Each row is a point. To make a cloud, some directions were put in groups of two or more. Within a group, all points are equally far from the middle, so they leave a hole (a ring in 2 directions, a hollow ball in 3). The other directions are filled evenly. Then the cloud was stretched, turned, moved and blurred a little. How many holes are there, and how many directions does each take, smallest first?

Cloud (13 x 2)
0.203, 0.183
-0.200, 0.169
-0.236, 0.081
0.118, -0.118
-0.026, 0.271
-0.151, 0.220
0.144, 0.237
-0.236, 0.075
-0.005, -0.151
0.135, 0.242
0.032, 0.274
0.176, -0.075
-0.236, 0.074
Holes: 1 (2)

Cloud (20 x 3)
-0.304, -0.048, -0.073
-0.082, 0.006, 0.363
-0.130, -0.225, 0.251
-0.126, 0.231, 0.159
-0.112, 0.236, 0.072
-0.030, 0.134, -0.116
-0.184, 0.160, 0.241
-0.217, -0.056, 0.310
0.004, 0.056, 0.354
-0.128, 0.018, -0.173
0.092, -0.239, 0.073
0.118, 0.169, 0.107
0.083, -0.246, 0.078
0.166, -0.044, -0.016
0.082, -0.212, 0.206
-0.123, -0.052, 0.354
0.082, -0.143, -0.092
-0.040, -0.293, 0.063
0.038, 0.196, 0.221
0.001, -0.078, 0.355
Holes: 1 (3)

Cloud (26 x 4)
0.097, -0.117, -0.271, 0.217
-0.236, -0.121, -0.037, -0.177
0.202, 0.164, -0.177, 0.011
-0.066, -0.291, -0.218, -0.169
-0.002, -0.073, -0.398, -0.035
-0.009, -0.003, 0.209, -0.077
-0.014, -0.181, -0.319, -0.145
-0.105, 0.214, 0.058, -0.087
0.022, 0.142, 0.126, -0.170
0.151, 0.111, 0.263, 0.233
0.001, 0.367, -0.153, 0.167
0.098, -0.144, -0.133, 0.155
0.210, 0.226, 0.175, -0.172
-0.028, -0.165, -0.513, -0.275
-0.295, 0.010, 0.011, -0.057
0.045, -0.304, -0.022, -0.128
-0.112, -0.024, -0.129, 0.039
0.150, -0.078, -0.247, -0.090
-0.110, 0.014, 0.028, -0.162
-0.227, 0.046, -0.029, 0.081
0.210, -0.354, -0.230, -0.221
0.032, 0.061, -0.025, -0.224
-0.110, -0.272, -0.007, -0.016
0.200, 0.010, 0.062, -0.082
0.273, -0.229, -0.264, 0.177
0.053, -0.214, -0.009, 0.181
Holes: 0

Cloud (47 x 6)
0.220, -0.352, 0.012, -0.099, -0.088, -0.134
-0.361, -0.176, -0.210, 0.007, 0.093, -0.133
0.029, -0.042, -0.353, -0.046, 0.172, 0.031
-0.079, -0.265, -0.144, 0.221, -0.109, -0.072
0.157, 0.124, -0.255, -0.038, 0.180, 0.198
-0.218, -0.081, 0.193, -0.292, 0.151, -0.109
-0.038, 0.210, 0.033, -0.007, -0.323, -0.084
0.191, 0.264, 0.091, -0.058, 0.125, 0.228
0.350, -0.028, -0.001, 0.095, 0.120, -0.174
-0.081, -0.129, 0.408, -0.159, 0.134, -0.026
-0.280, -0.343, 0.164, -0.243, -0.166, -0.060
-0.212, -0.244, -0.146, -0.012, -0.052, -0.187
-0.047, -0.399, 0.216, -0.073, -0.190, -0.024
-0.185, 0.234, -0.082, 0.014, 0.101, -0.092
-0.096, 0.097, -0.151, -0.011, 0.054, 0.133
0.171, 0.285, 0.001, 0.044, 0.179, 0.201
-0.016, 0.154, 0.253, 0.080, 0.181, -0.067
-0.302, 0.139, -0.009, 0.222, 0.172, 0.162
0.069, 0.094, -0.042, 0.225, 0.165, -0.248
-0.026, -0.316, 0.314, 0.033, 0.118, -0.138
0.076, 0.157, -0.209, 0.276, -0.194, -0.163
0.081, 0.145, -0.102, 0.102, 0.344, -0.122
-0.110, -0.236, -0.172, 0.028, 0.185, -0.267
0.153, 0.165, 0.068, 0.140, 0.087, 0.011
-0.062, -0.067, 0.161, 0.036, 0.170, 0.282
-0.205, -0.040, 0.190, -0.035, 0.229, 0.091
-0.102, -0.183, -0.022, 0.077, -0.273, -0.012
0.183, 0.148, 0.190, -0.020, -0.299, 0.000
-0.187, 0.127, -0.104, 0.060, -0.027, -0.297
0.192, 0.161, 0.177, -0.006, -0.209, -0.097
-0.191, -0.215, 0.290, -0.038, 0.000, 0.120
-0.018, -0.399, 0.169, -0.049, -0.267, -0.069
-0.016, 0.143, 0.197, -0.099, -0.211, -0.154
0.030, 0.153, 0.113, 0.094, -0.140, 0.174
-0.124, -0.264, 0.217, -0.026, -0.425, -0.024
0.209, 0.174, -0.149, 0.125, 0.015, -0.228
-0.114, -0.216, -0.115, -0.208, 0.063, -0.196
0.088, -0.028, 0.016, -0.106, -0.360, -0.023
-0.114, -0.163, 0.014, -0.156, -0.143, 0.311
-0.149, -0.354, 0.165, 0.070, -0.058, 0.047
-0.161, -0.334, 0.118, -0.121, 0.312, 0.056
-0.042, 0.063, 0.079, -0.130, -0.168, 0.211
-0.001, 0.133, 0.253, -0.152, -0.157, 0.272
-0.342, 0.040, 0.008, 0.139, 0.109, 0.066
0.098, -0.091, 0.092, 0.224, -0.274, 0.060
-0.201, -0.377, 0.240, -0.019, -0.249, -0.149
-0.235, -0.083, 0.116, -0.328, 0.113, -0.154
Holes: 0

Cloud (71 x 8)
-0.350, 0.188, -0.050, -0.126, 0.026, 0.142, 0.047, -0.190
-0.028, 0.192, 0.049, -0.012, 0.120, -0.137, -0.037, -0.378
0.195, -0.037, -0.043, -0.181, -0.035, -0.086, -0.203, 0.223
-0.081, 0.102, -0.062, -0.082, 0.191, 0.129, -0.041, -0.411
-0.127, 0.281, -0.074, 0.052, -0.087, 0.124, -0.006, -0.309
-0.122, -0.200, 0.018, -0.082, 0.078, -0.259, -0.155, -0.342
-0.328, -0.326, 0.083, 0.152, -0.136, -0.140, -0.034, 0.038
0.202, -0.144, 0.253, -0.004, -0.188, 0.158, -0.148, -0.087
-0.270, -0.089, 0.025, -0.064, -0.323, -0.020, -0.090, 0.125
-0.011, -0.247, -0.140, -0.013, -0.144, -0.358, 0.106, -0.059
0.007, -0.188, 0.177, -0.013, -0.158, -0.355, -0.212, -0.239
-0.160, 0.029, 0.326, 0.169, 0.184, -0.042, -0.116, 0.082
0.127, -0.196, 0.091, -0.085, -0.109, -0.235, 0.141, 0.271
0.010, 0.118, 0.336, -0.043, 0.012, 0.204, -0.042, 0.195
-0.228, 0.005, 0.268, 0.004, 0.119, -0.072, 0.135, 0.165
-0.112, -0.208, 0.000, -0.133, -0.260, 0.175, -0.093, -0.274
-0.043, -0.136, 0.150, -0.009, -0.405, -0.055, 0.134, -0.158
0.015, -0.055, 0.130, -0.012, -0.294, -0.415, -0.125, -0.151
-0.117, -0.050, 0.368, -0.199, 0.011, -0.126, -0.167, -0.243
0.206, -0.289, 0.158, 0.152, -0.045, -0.108, -0.012, -0.014
0.068, -0.005, -0.121, -0.132, -0.266, -0.091, -0.139, -0.365
0.040, -0.042, 0.210, -0.038, -0.220, 0.075, 0.142, 0.168
-0.266, 0.005, -0.052, 0.022, 0.192, -0.250, -0.121, -0.248
-0.012, -0.078, -0.064, 0.253, -0.107, -0.036, -0.231, 0.053
-0.297, -0.002, 0.096, 0.004, 0.035, 0.206, -0.195, -0.450
-0.177, -0.190, 0.259, 0.087, 0.219, 0.149, -0.036, -0.159
-0.124, -0.218, -0.134, -0.051, -0.186, -0.371, 0.063, -0.220
-0.017, 0.098, 0.023, 0.309, -0.226, -0.025, -0.240, -0.211
-0.059, -0.073, 0.145, -0.324, 0.065, -0.103, -0.197, -0.292
0.035, 0.111, 0.156, -0.237, 0.299, 0.011, -0.228, -0.064
-0.122, -0.235, -0.015, 0.191, -0.303, -0.011, 0.066, -0.213
-0.057, -0.285, 0.071, 0.046, -0.297, -0.197, 0.186, -0.132
-0.234, -0.049, 0.237, 0.110, 0.080, -0.148, -0.005, -0.370
-0.028, 0.116, 0.187, 0.127, -0.267, 0.063, 0.092, -0.248
0.174, 0.009, 0.342, -0.103, -0.100, 0.146, 0.010, 0.164
-0.176, -0.212, 0.181, -0.204, 0.152, -0.021, 0.214, -0.137
-0.103, -0.017, 0.149, -0.253, 0.104, -0.197, -0.295, -0.113
0.059, -0.121, 0.211, 0.185, -0.244, -0.304, -0.181, -0.111
0.029, 0.023, -0.011, 0.242, -0.190, 0.125, -0.090, -0.367
0.132, -0.154, -0.061, -0.036, -0.074, -0.268, -0.256, -0.213
0.180, -0.114, -0.049, -0.210, -0.197, -0.133, 0.152, -0.190
-0.292, 0.096, -0.033, -0.007, 0.183, 0.153, 0.006, 0.138
-0.054, -0.046, 0.208, -0.253, 0.147, 0.037, 0.251, -0.056
-0.025, -0.103, -0.163, 0.059, -0.113, -0.393, -0.148, 0.008
-0.333, -0.314, 0.141, 0.185, -0.029, -0.126, -0.083, -0.143
-0.492, 0.119, -0.022, 0.152, -0.002, -0.009, -0.137, -0.273
-0.197, -0.036, 0.021, -0.435, 0.089, 0.128, -0.050, -0.088
-0.063, 0.052, -0.184, 0.135, -0.044, 0.006, 0.015, 0.109
-0.323, -0.151, 0.248, 0.070, 0.143, -0.172, 0.000, 0.101
-0.198, -0.413, 0.075, 0.066, -0.135, -0.001, 0.020, -0.054
-0.169, 0.021, 0.029, -0.167, -0.224, -0.045, -0.346, -0.070
-0.299, -0.112, 0.252, -0.186, -0.107, 0.228, -0.040, -0.273
-0.022, 0.046, 0.129, 0.109, -0.038, -0.195, 0.204, 0.022
-0.320, -0.152, 0.145, -0.025, -0.242, -0.066, -0.130, 0.180
-0.085, -0.201, 0.100, 0.043, -0.335, -0.214, 0.175, -0.003
0.106, -0.148, 0.217, -0.098, -0.303, 0.171, -0.067, -0.130
-0.023, -0.042, 0.207, 0.087, -0.360, -0.026, -0.264, -0.226
-0.361, -0.097, 0.094, -0.065, -0.145, -0.018, -0.214, 0.166
-0.407, -0.013, 0.114, -0.128, -0.228, 0.125, -0.089, -0.321
-0.278, -0.212, 0.180, 0.113, -0.122, 0.005, -0.184, -0.402
0.021, -0.316, 0.059, -0.148, 0.091, -0.246, -0.187, -0.097
-0.107, 0.028, 0.132, 0.218, -0.385, -0.132, -0.193, -0.136
-0.170, 0.005, -0.027, 0.079, -0.384, -0.007, 0.017, -0.020
-0.049, -0.053, 0.054, -0.169, 0.330, -0.007, -0.212, -0.168
-0.214, -0.169, -0.072, -0.345, -0.113, 0.090, -0.048, 0.000
-0.203, -0.065, -0.154, 0.040, -0.210, -0.159, -0.157, 0.138
-0.089, -0.266, -0.052, -0.093, 0.002, 0.075, -0.267, -0.056
0.246, 0.193, 0.016, -0.140, -0.022, 0.024, -0.146, -0.256
-0.177, -0.145, -0.142, -0.273, -0.213, -0.202, 0.069, -0.152
0.055, -0.030, 0.031, -0.277, 0.270, 0.097, 0.157, -0.076
-0.087, -0.124, -0.274, 0.152, -0.161, -0.143, -0.069, -0.157
Holes: 3 (2, 2, 4)
